Every row gives one point. The points of each table are mixes of a few directions, plus a little noise. Count the directions of each table, and those that both share. Where both have some left over, give the other angles between the two spaces (their principal angles), to ten degrees, smallest first.

First (6 x 3):
[[ 40  89  -5]
 [-29 -64   4]
 [-29 -67   3]
 [ 38  85  -6]
 [ -4  -8   0]
 [-16 -37   2]]
Second:
[[-69  18 -24]
 [-37 -75   3]
 [ 69 -20  24]
 [-19  38 -13]
 [ 56  39   9]]
Directions: first 1, second 2, shared 1

First:
[[ -47  -14  -42 -104  -40  -35]
 [   1    3    3   13    5   -1]
 [  22   17   27   83   35    8]
 [  15    2   11   17    5   13]
 [  41  -29    7  -64  -37   71]
 [  72   -3   48   64   18   77]
 [ -28    1  -20  -27   -6  -29]
 [ -76   26  -34   19   21 -102]]
Second (6 x 6):
[[-13 -40   0  27 -34  48]
 [-72  66  19  18  16 -50]
 [-55  15  84   5 -12  -2]
 [ 97 -22 -70 -38  25   2]
 [  5   2  20  20 -17  60]
 [ 37 -24 -52 -36  23 -54]]
Directions: first 2, second 4, shared 1; angles 60

First (7 x 9):
[[  35   70    5   42  -61   68   54  103  -84]
 [ -37  -69   -7  -42   61  -70  -54 -105   84]
 [ -22  -44   -4  -28   37  -41  -33  -62   50]
 [  -9  -21   -1  -14   19  -21  -16  -31   26]
 [  22   39    3   24  -34   37   30   56  -46]
 [   5    8    0    4   -5    6    5    9   -6]
 [  11   19    2   12  -18   18   15   29  -23]]
Second, 8 rows:
[[ -17   27  -10   13   -3   32   40   35  -40]
 [ -96   -7  -39  -17   39   20   64  -14  -16]
 [  47  -50   25  -21  -27  -50  -69  -51   74]
 [  -5    4   -1    3  108  -43  -51  -41    3]
 [  19   20    5   14  -67   39   35   51  -27]
 [ -52  -27  -20  -23 -105   48   85   18   11]
 [  75   19   30   22   54  -41  -84   -8    1]
 [  30   12   11   11    3   -4  -20   10   -7]]
Directions: first 1, second 3, shared 1

First (11 x 11):
[[   5   10    1  -38    9    0  -12   44    9  -39   81]
 [ -39   -6   -5  -41   -3   52   11  -50  -39    0  -52]
 [ -37  -15   -5    3  -10   44   19  -80  -40   37 -121]
 [  40    9    4   29    6  -52  -14   61   41  -11   75]
 [   6    8    1  -18    4   -6   -9   34   10  -29   60]
 [ -60    2   -7 -103    4   84    6  -37  -58  -43  -10]
 [  39   -4    6   67   -2  -54   -4   23   37   28    1]
 [  -6    0    1  -13    2    7    1   -1   -5   -5    2]
 [  21    3    3   25    2  -30   -4   22   21    3   24]
 [ -15  -12   -1   25  -12   15   15  -56  -18   39  -95]
 [  47    3    4   63    1  -61   -7   38   45   19   30]]
Second (8 x 11):
[[   5  -28  -26   27  -44  -20   12   90  -42 -105  -71]
 [ -52   46   56  -10    5  -10  -34  -13   25   65   29]
 [  -9   36   45   -7   43    6    8  -10   17   52   24]
 [  19  -16  -30  -16   10   18   -5  -74   19   42   41]
 [  42  -25  -27   16    8    5   39   44  -30  -62  -38]
 [ -41   42   56    0   10  -12  -15   24    7   28    2]
 [  22  -37  -56  -17  -15   17  -16  -87   19   24   39]
 [  12  -18  -20   10  -15   -5    9   28  -18  -45  -26]]
Directions: first 2, second 3, shared 0; angles 80, 90

First (11 x 14):
[[  -6  -44  -56   59   -6  -16   20   -2  -22   13   10  -22   -1   47]
 [  56   28   89  -51   58    3  -32  -40  104    9  -10    6   -7   16]
 [  45  -55   86  -22   -6  -38  -34  -59   35  -31  -10   20  -18  -11]
 [  49   -2   69  -21  -10   -6   72   -7   86   33   25   16   23    1]
 [ -73   56  -31  -20   21   25  -55   78  -29    1  -11  -17   30  -32]
 [  33   20   14  -55   18   48   14  -77  -62  -40  -81   10  -39   -2]
 [ -12  -15  -16  -19   30   24  -17  -31  -67  -29  -73  -23   -9   19]
 [ -72   25  -40  -10  -14   26    8   70  -64    0  -19  -15   38  -34]
 [ -33   -5 -100   78   -9  -11   -7   33  -34   19   39  -21   -7   36]
 [ -28  -35   49   23  -44  -70  -67   63   65   -3   82   20   26  -56]
 [  40   35  -63   39  -40   19   97  -24   -8   25   48   25  -32   19]]
Second:
[[  -5    8    0   45   93   31   -3  -18  -23  -26   58   67   23   17]
 [  11   74   28   68  -30  -22  -17    1   42   -6  -51  -56   -4   -3]
 [  14  -19   -9  -80   14   -4  -23    9  -48   49   62    7  -25   44]
 [  10   19   -2  -63  -23  -67   -9   32    1   48  -17  -27  -51   24]
 [ -14   40   -5   60  101  -55   21   10   25  -26  -15   70  -14   -6]
 [  19  -59  -14    9  -10   89  -21  -51  -26   41   50  -26   41  -51]
 [ -33  -14    8  -68  -40  -14   32   43  -11  -75  -19   35   -3   62]
 [  -2  -48   -8   28 -104   45   16  -25   40   -5  -72  -70   35  -88]]
Directions: first 6, second 5, shared 0; angles 40, 80, 80, 90, 90
